Each row of a before or after table is a point. The points were changed in one or more steps. Then noise was added and the rows were shuffled. The steps act on how far a point lies along the listed directions, d1 being the first. What was done? A step turns or swaps two directions, mirrors them in a line or flattens them onto one, adds a multiple of one to another, or multiplies one. Angles are multiples of 10 degrees, from the lower direction toward the higher: turns from -170 to 170, lines from 10 to 170 but not 90. Use the fewest steps. Two steps may share a direction if one is a turn and the other turns, adds or multiplies; they go together, in the order done. Otherwise the lowest direction goes first.

Directions:
(1): [-19  57  18]
(2): [-31   7 -54]
(3): [ 51  26 -26]
Before:
[[ -7  -7   4]
 [ 35  39  61]
 [  8  23  -8]
 [-35  37 -40]
 [ 10 -37   2]
 [-38  -9 -35]
 [ 21  21  42]
 [ -1  24  -4]
 [ 17  -2  12]
 [  1  -6 -15]
 [-25   8   3]
 [-68  -4   6]]
After:
[[ -3  -5 -21]
 [ -3  22  -8]
 [-55  -5 -61]
 [ -6 -11   5]
 [  7  24  -8]
 [ 34  20  65]
 [-76  -1 -12]
 [-28   9   1]
 [ 57  36  94]
 [ 21  -3  21]
 [-53  40 -68]
 [ 12 -39   7]]
Steps: multiply d2 by 1.6

Directions:
(1): [-16 -41  46  16 -65  28 -23 -25]
(2): [ 59   8  -9 -22 -23 -50 -47 -36]
Before, 11 rows:
[[ -6   4  14  14   1  -8   1   9]
 [-14  34 -35 -13  52  -4  47   9]
 [-21  19   1   2  15   6  18  19]
 [ 16   2 -18 -17   7 -24 -15  -3]
 [ 31   1  -8   7 -24 -20 -32 -39]
 [ 63  18 -37 -23  28 -49 -20 -11]
 [-27  -7   1  20  -8   9  13  12]
 [-17  15   3   1  28  12  20  30]
 [ -2  40 -63  14  95 -17  45  34]
 [  7  13 -38 -17  41 -27   7   4]
 [ 42  -6 -27  -5 -13 -38 -34 -32]]
After (11 x 8):
[[  3   7   8  10   3 -16  -3   6]
 [-24 -23  10   3 -14  18  -1   4]
 [-32 -50  40  26 -36  52   6  -2]
 [ 17 -13  18 -11 -55 -11 -25 -56]
 [ 13  12 -20   1   1 -30  -5  -1]
 [-37  -2  -5  31  12  35  27   7]
 [ 28   5  14 -12 -16 -20 -29 -12]
 [-46 -30   0  31  -1  40  23  10]
 [-13 -36  18   3 -37   7 -20 -26]
 [ 33 -43  30  24 -77 -14 -60 -65]
 [ 14  14   7  -8 -19 -20 -20 -12]]
Steps: turn d1 and d2 by -160 degrees

Directions:
(1): [-10 -20   3 -55 -35 -51 -44   8   4 -58 -43]
(2): [ 46  -5   9  26 -43 -28 -41  59  37  43  26]
(3): [-24 -65   0 -19  17  40 -64 -25   9   7  51]
(4): [  7 -36  39  58  43  25 -10  41  10 -44 -43]
Before:
[[ -5 -64  18  49  47  62 -31  -1  32  24  56]
 [-15  -5   8 -25   9  19  19 -13 -37 -31 -40]
 [-16 -27  27 -11 -16  -4 -38  -6  -3  -9  27]
 [-18 -34 -30 -81 -60 -26 -36 -36 -24   5  24]
 [  0  41   0 -15 -20 -26  32   4 -10   0   2]
 [ 11  56 -12 -50 -18 -26  -2 -20 -24   4  -8]
 [-22  10 -11 -20  39  39  29 -45 -24 -13   3]
 [ 10 -31   9  35  24  24 -35 -13   8 -11  31]
 [ 17 -23  20  54 -14   1 -51  15  31  33  33]
 [  7 -19   7  18   0  23 -24  29   9  35  23]
 [ 16  40  -9   2 -11 -12  46  -7 -18  -9 -31]]
After, 11 rows:
[[-16 -29  29 -11 -17  -2 -40  -5  -3 -11  27]
 [  6 -10  -2   5 -10  19 -21  19   8  45  34]
 [ -7 -87  27   4   4  12 -50  26 -10 -59 -40]
 [ 15  -8   5  31 -31 -12 -46  -3  27  50  52]
 [  7  20  22  22   6 -10  29  29  -4 -25 -24]
 [-11 -31 -16  -3   6  39 -23 -39  21  64  97]
 [-17   5  -1 -40  -2  12  20 -24 -40 -19 -31]
 [-20   3  -6  -8  47  45  26 -38 -21 -24  -6]
 [ 20  18  27  11  25   1 -12  23 -15 -41 -52]
 [  6 -10 -14   3  -2   9 -30 -37   2  16  56]
 [ 18  33  -2  15   0  -5  43   4 -17 -19 -41]]
Steps: multiply d4 by -1

Directions:
(1): [ 52  -1  -1  12 -18  36 -14   5 -17  89 -17 -14  13 -69]
(2): [-27   5  34 -16 -22  41 -38 -48 -50  23 -21  33 -68  35]
Before, 13 rows:
[[ 23 -10 -12  -2   6  22  -1  14  -3  56 -14 -21  14 -33]
 [  4  -6 -27  -7  15 -46  16  20  30 -64  23 -18  38  18]
 [-19   6  -1   1   5 -37  17  19  28 -45  17 -18  19  23]
 [-11 -12 -23  19  11  -2  13  24  29 -40  25   2  22  22]
 [ -3  -4 -30  -3  -3  -2  -7  14  24   2  11  -4  28   6]
 [ 31  -7  -9   0 -12  23 -13  10  -5  59  -9 -19   7 -17]
 [ -6  -8   7  13   2  28 -14   5 -18  10  12  15 -11   0]
 [ 48  -4 -18  15 -15   6  13  17   0  59 -12 -35  53 -69]
 [-26   6  13 -23  13 -14 -10 -12   6 -67  -2  20 -18  77]
 [-41  -5  -3  12  34 -46  35  19  54 -75  18   4  36  11]
 [ 29 -10  -5   8  -7   2  -4  -5  14  30  -6 -23  27 -34]
 [ 61   2   5  16 -16  11 -13   6  -5  90 -23 -22  22 -95]
 [-24  -2  23 -21 -14  43 -25 -30 -35  17  -9  29 -24  19]]
After:
[[ 10 -13 -27  25  12   2  14  34  30 -17  22  -6  36  -5]
 [ 17  -5   4  -8 -17  34 -23  -7 -21  55 -12  -6 -18   5]
 [ -5  -5 -14  24  32 -40  39  36  58 -34  13 -15  64 -39]
 [  3   6  -8   8   5 -33  19  30  32 -18  17 -29  37  -8]
 [ 38  -2   2   6 -31  34 -10 -10 -32  85 -26 -14  12 -56]
 [ 34   4  34   1 -29  35 -39 -28 -42  95 -39   4 -32 -60]
 [  4  -5 -27  -3  -6   7 -12  11  19  17   7  -5  27  -3]
 [ 23 -10   7   2 -15  16 -15 -19   0  42 -13 -15   8 -28]
 [ 10  -8   0 -10  -1  35 -15  -4 -21  57 -20  -9 -13 -17]
 [-39  -1  19 -25  -7  20 -14 -27 -21 -24   3  30 -20  45]
 [ -7   3  -5 -12  24 -36  13  14  32 -80   7   2  22  55]
 [ 36  -7 -33   3  11 -35  16  28  32 -21  20 -30  58 -20]
 [-13  -7   8  13   5  25 -13   5 -16  -1  14  17 -15  10]]
Steps: turn d1 and d2 by 40 degrees

Directions:
(1): [ 34  34  18 -59  32   8  -1  -8 -95   4 -24 -29  -9  -1  11   5   7  -3
  15 -53   3 -45 -40  -5]
(2): [ 43  13  14  23 -45  20 -23  11   1 -21  16  51 -49 -39 -31  21  25  27
  30 -21   8 -28  27 -78]
(3): [ 46  39 -70 -25  12 -26 -27  11  25  -2  37   5 -20  64  -5 -27 -16  62
 -22  23 -16 -16 -32 -12]
(4): [-28  16  11  -4  32  17  15 -35 -11 -82   9 -25 -40 -13  27   2  13  13
  10  48 -87  -1  21  -8]
(5): [-19 -24   8  62  23 -43  15 -17   5 -13  28  35  12 -28 -21   2  15   8
 -33 -31 -29 -73 -67  24]
Before:
[[-24  -7   0 -19   7  -3   8   0  -9   8 -13 -23 -17  -1  45  -2  -3 -32
   21  11   0  30  15  27]
 [ 20  44  36 -30   3  47  -2 -14 -27 -72 -10 -12 -52 -19  18  22  -3  37
   47   8 -25  -2  46 -58]
 [ -6 -46  55  43 -17 -11  14 -10 -15 -33  11  51  -4 -57 -23  22  11 -12
   -2 -63 -10 -71 -36  -8]
 [ 14  44 -58 -60  38 -27 -10   4 -11   3  23 -24  -8  70  -8 -33  -5  31
   -4  -1 -22 -31 -55  -2]
 [  1 -12 -10  85  -2 -18  -4   2  42 -32  33  70 -18 -34 -48   1  24  31
  -32 -20 -40 -53 -38 -18]
 [  2  30  14  -4  54 -21  43 -46 -57 -43   9 -43 -44  -5  16 -23  17   2
    2  -1 -58 -43 -31  12]
 [-14  -1  45  27  24  -6   5 -37 -54 -19   0  13 -21 -57  -8  25  23   8
   13 -42   9 -69 -22   1]
 [-11   3  24  12  24 -23  20  -7   7  -9   7   0 -30  -2  -5  11  20  19
  -12 -26 -32 -58 -23   2]
 [-62 -50  35  62 -10 -26  29   0  44  41 -11   1  78 -17  12  -9 -10 -37
  -25  -4  26  41  -5  60]
 [-27 -26 -15  14  10 -17  15  -8  34  31  -2   0  45  29   1   5 -24 -24
  -20   3  -4  30  -1  42]]
After, 10 rows:
[[ 21  57  -7 -66  -4  54 -14   1  12 -57 -13 -40 -49  33  36   3 -32  46
   44  60 -14  65  80 -49]
 [ 26  48 -30 -27  26  -7  18 -27  -4 -39  20 -41 -59  39  18 -37   0  30
   10  53 -48  13  18 -17]
 [-13 -14  29  56  21  -9  15  -8 -17 -24  -3  36   1 -54 -30  12  27  -9
  -17 -48 -30 -56 -40   8]
 [-14  -1 -17 -14  -9  -3 -11   8  19   2  -3 -10 -27  11  41  -4  -6 -14
   18  29   4  40  33   5]
 [-53 -55  39  94 -20 -39  27  -1  48  32   8  34  69 -39  -5  -5   8 -24
  -32 -24  21   4 -21  45]
 [-24 -31  13  25   8 -11  17 -13   3  23  -7  13  38  -3 -11  24  -6 -32
   -6 -32   1  -2 -10  23]
 [ -9 -49   1  61 -17 -42   6  -2  54 -31  48  58   3  -9 -23  -5  -9  19
  -32 -13 -26 -48 -40   8]
 [ -8   9  11   3  21 -21  12  -4  21  -6   9  -6 -31  14  -2   6  10  26
   -9  -9 -29 -40  -8   1]
 [ 22  46 -17 -73  41  -5  -4  -1 -61   1   1 -33 -12  36  -6 -19   8  11
   18 -32  -8 -45 -50 -13]
 [-12   8 -30  43  10 -34 -10 -21  44 -18  44  28 -23   6 -11  -4  -1  55
  -23  28  -7 -29  -9   9]]
Steps: swap d1 and d3; multiply d2 by 0.4; add -1 times d4 to d5

Directions:
(1): [ -4  81  56  12  16  11   6  31 -36  -9 -29  26  29  38 -24 -17   3  16
 -21 -19 -38  13  27 -53  42  59  -8  -8  14 -20 -30 -19  24 -43 -57 -58
  22  17  -4  44 -19   1 -76  18  68  34  11 -20]
(2): [ -2   3  44  24 -12 -14 -11  -2 -95  -2 -24  -6 -10  -5 -26 -43   1 -43
  14 -21  31 -38 -27  -3 -41  29  71  41  -7 -16  28 -14 -23 -45  19  33
  55  34  29  37  51 -42  35 -16 -30 -20  20 -77]
(3): [ 41 -20 -36 -67 -31 -58  -7  18 -11  16   1  62  -5  -4 -32  12  84  -1
 -44  83 -15 -24 -18  59  15  51   6 -20 -10  36 -38 -19 -25   5 -35  -3
  15 -17  13  41 -48   2 -13  -2 -34 -33   0 -40]
(4): [-44 -62  -2  -8  50 -67  16 -19   0   4 -30  -7  -5  52   3  -7   4  23
 -72 -14 -32 -12 -40 -25 -35  49 -17  -4 -57  22   1 -44   3  33  57  -4
 -17  56  36  21  39  10  18  32  63  -7 -32  41]
(5): [-20 -29 -32   5  30 -21 -50  -1  18 -54 -40   0 -18 -16  19 -32   3 -77
  60  61 -49 -24  14 -68  36 -39   8 -19  -3  12 -24  19  58  32  27 -44
   6  -9 -12  27  -2 -45   2 -36  39 -55   3 -34]
Before (9 x 48):
[[-60 -45 -27  10  60 -19 -10 -10  40 -29 -24 -12  -8   7  18  -5  -5  -8
  -17  17 -54 -13 -19 -58  -3  24 -46 -27 -30  17 -14 -12  43  45  52 -27
  -27  27  25  -5  27   4   1 -10  66  -7 -43  44]
 [  3   4  32  -5  -9 -20   6   5 -33  -9 -28  22   1  15 -31  -5  27  13
  -26  13   3 -23   3  -6  -4  51  13  -4 -10  -7 -16 -34   6 -16 -11 -32
   29  14  17  71 -12  -8 -22   8  26   7   7 -31]
 [ 35   2   7 -22 -38 -20  -7   3 -61   9 -10  41 -10  -7 -47   4  49 -33
   -7  41   9 -25 -14  52  -2  34  38   4  11  16  -4  -9 -38 -19  -4  17
   42 -14  23  37  -8 -15   7 -14 -46 -35  10 -66]
 [ 15  14  33  -1 -13  -9 -13  16 -67   3 -13   5  -2  -1 -19 -24  19 -24
   17  15  11 -28 -10   7  -7  23  46   9   4 -22   8 -23   0 -31 -29  -3
   26   8  11  34  -5 -11 -13  -6   5  -5  20 -65]
 [ -3   3 -13  20  13  -4 -26  -3   8 -32 -10   5  -5  -8   8  -8   1 -25
   32  29 -23 -12  34 -31  37 -21   6  -9   7  17 -29  31  37  -6  -2 -21
   -8   2  -4   4  -2 -15   3  -9  36 -21   6  -3]
 [ 16 -24   8  24 -36  30  -2 -23 -28  16  20 -22 -28 -23 -16  -9 -12 -37
   43 -37  71 -30  -5  62 -45 -42  56  27   7  -7  56   5 -39 -10  21  64
   18 -17   6 -21  28 -31  74 -33 -90 -37  20 -30]
 [  4   7   4   1  -5 -14 -17   7 -23 -18  -9  26 -14  -9  -6 -13  15 -46
   32  20   3 -14   7 -12   8   1  14   0  13   0 -23  27  23  -9 -16  -4
   23   2   6  36   4 -36  -7 -26  -7 -22  20 -56]
 [-19 -28  -7  10  27 -20 -11  11 -17 -26 -42   0 -17   5   4 -33   1 -34
   20  16 -15  -9  -3 -50  -3  -4  22  -1  -3   8  -5  -8  34  24  41   1
   12   6 -10  24  33 -25   2  -8  12 -34  -4 -36]
 [ -4  19  -4   4  -6  36 -13  -4  28 -25  -6 -17  -9 -23  24 -14  -9 -35
   71   5 -26  -4  27 -31  38 -57  10  -5  25  -5  -3  25  18   5  -5  -5
   -5 -10 -25 -16  -2 -27  -4 -28 -12 -15   7   3]]
After:
[[ 20 -23  10  23 -41  32   4 -22 -30  19  27 -22 -27 -21 -18  -8 -13 -30
   38 -43  78 -25  -8  70 -49 -40  55  27   7  -7  57   5 -47 -15  16  68
   12 -14   6 -24  29 -29  72 -31 -92 -30  18 -26]
 [-26 -34 -17  12  36 -27 -25  11 -12 -44 -50   0 -19  -2  11 -43   1 -54
   36  34 -31 -16  -2 -72   5 -15  23  -7  -4  10 -12  -3  50  31  49  -8
   10   3 -14  30  33 -36   1 -17  27 -50  -1 -49]
 [-65 -52 -33  10  70 -24 -22 -11  45 -41 -33 -13 -11   3  21 -10  -3 -30
   -3  34 -65 -19 -15 -78   8  13 -44 -34 -30  20 -23  -9  56  54  59 -34
  -24  25  23  -2  25 -13  -1 -19  75 -19 -42  36]
 [ 33   3   8 -24 -35 -19  -4   2 -63   7  -9  40  -8  -6 -48   2  50 -30
   -9  41  12 -28 -15  52  -2  35  35   4  11  14  -2  -9 -39 -20  -4  18
   44 -14  22  38  -7 -16   7 -13 -50 -35   9 -67]
 [ -8  -5 -23  20  22  -7 -39   0  14 -43 -21   9  -8 -12  10 -15   2 -46
   51  46 -37 -19  36 -50  47 -30   4 -14   7  21 -37  35  53   1   7 -32
   -7  -2  -7   9  -4 -26   1 -17  47 -35   8 -13]
 [ -2   3  -1   2   2 -20 -26   8 -22 -26 -17  23 -18 -10  -6 -16  15 -62
   44  35 -10 -17   8 -27  13  -1  17  -4  14   4 -27  31  33  -3  -8 -14
   24   0   4  39   2 -50  -9 -30  -1 -34  17 -63]
 [  3   3  29  -5  -8 -19   5   4 -35 -10 -29  22   2  14 -31  -8  28  11
  -26  12   6 -25  -3  -9   0  49   9  -5  -8  -7 -19 -32   5 -20 -12 -31
   28  14  21  75 -14 -12 -25   8  25   4   4 -31]
 [ 12  12  30  -2 -12 -11 -11  17 -66   3 -13   7  -3  -2 -19 -24  19 -29
   22  19   8 -32  -8   4  -7  23  47   7   4 -20   7 -22   2 -34 -28  -3
   25   6   9  37  -4 -16 -14  -5   6  -4  20 -64]
 [ -8  12 -11   4   3  33 -25  -5  33 -36 -17 -15  -9 -24  29 -23  -5 -53
   85  15 -37 -10  30 -50  47 -69  14 -10  25  -4  -9  27  34  11   4 -13
   -4 -10 -28  -8   1 -40  -3 -35   1 -28   9  -6]]
Steps: multiply d5 by 1.6

Directions:
(1): [  2 -14 -14 -10 -53  24  72  45  13  35 -16   2 -14 -53 -19 -61 -25 -19
 -18   9 -49  -9  17  38 -63 -11   1  30 -83  76   9   4  30 -26 -38  -3
 -42  31  10 -49   7 -90  26 -13  -5  22   1  66  -8  18 -15  16  16  18
  21 -46 -18 -73  28  55  14  71   6 -11]
(2): [-64 -21  62 -53   2  29  78 -10   3   2   2  19  33  55 -47  -1  14  -9
 -46   3 -56  28 -46  31 -29 -23  44  36  76 -51 -28  58  23  20 -45  25
  18 -89  39  22 -12 -41 -45 -21 -10  21  15   6 -41 -50  16 -40  60  -8
   4   3  36   7  19  34   0 -28  12 -24]
Before:
[[ -9   2   4  -7  12   1 -18 -17 -17 -13   8  -2   8  10  -1  11   3   4
   14  -5   6   6 -11 -16  13   7   7  -2  38 -23  -5  17  -9  14   1  14
   11 -27   0  15  -7  23 -15   3   0   1  -5 -24  -2 -12   0 -19  -2  -3
   -1   8  16  16  -3 -13  -3 -20  -6  -6]
 [-19  12  15  -9  15   3 -17  -3  -5 -22   7  -1   8  33  -4  28  16   8
   -7  -7  17   8  -9  -2  15   4  12   2  47 -42 -10  10  -3  30  -6   3
   10 -29   8  26  -6  20 -23  -7   5  -6   5 -20 -13 -15  17 -15   2  -2
  -15  13  17  19   1  -5   4 -36   8   0]
 [-16   3  17  -6  28  -8 -18 -24 -20 -14  12   8  15  29 -10  23  13   3
   -2  -8   2  10 -13 -11  22   9   6   9  52 -36 -10  -3 -11  24  16   3
   15 -27   2  29 -15  27 -10   1  -7  -9   5 -23  -2  -9   7 -16   8   1
  -17  17  11  35  -7 -20   0 -34  -3  -7]
 [-18   2  28 -16  -4   5  18  -4   0 -19   1  17   6  24 -15  10  10 -10
   -8   0 -21   8 -15   2  -5 -10   8  -5  25 -14 -15  13 -11  13   5   8
    5 -34   3  15   3 -11 -20  -4   9   1  -1  -2 -10  -7   0 -12  10 -10
   -4  -3  11   9  -1   2  -1  -5   0   0]
 [-18  -3  30 -10   4   7   6 -11  -9  -2   4   6  17  26 -16  14  12  -3
  -15  -4  -5  13 -17  -1   5  -5   9   1  44 -31 -20  18  -9  10   1  22
    6 -22   5  20  -1  10 -28  -7 -10   7   6 -24 -13 -15  11 -11  14   0
   -4  10  16  22  -9  -1   0 -22   1   2]
 [ -5   1  14  -6  12   0  -6 -15  -5  -6  10   2  10  12  -1   6   6  -2
   -5  -7  22   8 -17   3   6   7  10   0  28 -25  -2  10 -10   0   4   2
   24  -4  -2  14  -4  19 -16   2   4  -2   4 -10   1 -14  14  -8  -6  -7
  -13  -8  11   3  -8  -9  -3 -22  10   7]
 [ 51  19 -58  39 -20 -26 -38  23   3   8  -3  -5 -18 -56  31 -12  -8   6
   35  -8  30 -24  34 -10   4  21 -37 -25 -84  69  24 -52 -15 -13  26 -13
  -27  80 -21 -32  13  -1  49  23  -3 -15  -7  16  26  54 -12  27 -43  14
   13  -9 -30 -25   0 -20   4  35  -1  17]
 [ -9   6  21 -14   7   0   5 -22  -5 -10  16  10   6  24 -13   7   8   3
  -18   4   3   9 -23  -1   8   0  10   4  31 -26  -2  23   2  22   5   7
   21 -28  -1  17  -8   5 -20   1  -4   0   7 -22  -2 -16   4 -13  18  -3
   -1  14  20  16   1  -6  -4 -20  -4  -4]]
After (8 x 64):
[[ -7  10   6   2  34 -10 -51 -36 -23 -26  16  -4  12  29  10  36  13  12
   26 -10  30   7 -15 -35  43  12   4 -17  68 -51  -7  12 -24  24  21  14
   28 -33  -6  37  -9  63 -23   9   5  -9  -4 -53   4 -16   6 -25 -14  -8
  -12  27  19  47 -16 -39  -8 -49  -9  -1]
 [-12  25  13   6  42 -14 -64 -24 -11 -39  17  -4  11  54  13  59  27  18
    9 -12  49  11 -13 -27  52  12   6 -18  81 -74 -11   0 -20  40  19   0
   29 -33  -2  48  -7  71 -32   3   8 -18   2 -55  -4 -18  22 -18 -14 -10
  -25  35  22  55 -17 -39  -4 -72   3   9]
 [ -7   8  25   3  22  -8 -31 -23 -13 -13   9   2  16  35  -1  34  18   4
    1  -7  20  13 -14 -19  34   2   1 -15  58 -49 -19   6 -21  14  21  16
   15 -17  -5  34  -2  48 -29   2  -5  -5   2 -47  -3 -12  14  -9  -3  -6
  -14  26  15  48 -23 -30  -4 -44  -3  10]
 [-11  15  18   7  61 -27 -71 -50 -27 -37  21   4  21  56   6  60  26  16
   15 -15  39  13 -19 -37  63  15   1 -13  94 -78 -12 -12 -32  38  42   5
   38 -37  -8  56 -18  85 -20  10  -2 -24   3 -65   8 -14  16 -21  -9 -10
  -29  45  19  81 -27 -57  -9 -77  -9   3]
 [ -1   7  14   0  31 -10 -34 -28 -11 -18  17   0  12  25   8  26  12   4
    4 -10  40  10 -18 -11  29  13   7 -11  50 -47  -4   5 -21   7  17   0
   35  -8  -7  30  -4  49 -22   6   7 -10   1 -31   9 -16  18 -11 -13 -12
  -19   9  16  26 -19 -31  -7 -45   7  11]
 [ 21   4 -34  10 -41  -2  29  36  11  24  -8   6  -7 -51   2 -36 -11  -3
    6  -4 -16 -15  19  19 -34   8 -17   4 -81  76  16 -22   7 -14 -11  -2
  -36  49   1 -42  12 -57  38   8 -11   2   1  46   4  37 -11  13  -8  18
   23 -27 -22 -52  20  17  10  51   8   1]
 [ -8   8  23  -5   2  -2  -3  -7  -2 -24   4  12   2  23  -3  17  11  -6
    3  -3  -5   5 -10  -9   7  -4   3 -14  24 -15 -12   3 -19  13  17   7
    6 -24  -6  18   4   7 -15   1  12  -5  -2 -11  -2  -1   0 -10  -3 -10
   -6   1   6  17  -6 -10  -3 -10  -3   6]
 [ -1  14  17  -5  25 -16 -32 -37 -10 -21  20   6   5  33   1  29  13  11
   -4   1  27   9 -23 -17  34   6   3 -10  49 -44  -1  13 -11  27  25   5
   32 -26 -12  30 -10  42 -23   9   0 -11   5 -43   7 -15   6 -11   3  -9
   -8  29  22  40  -9 -31  -8 -38  -9   4]]
Steps: multiply d1 by 2.5; multiply d2 by 0.4
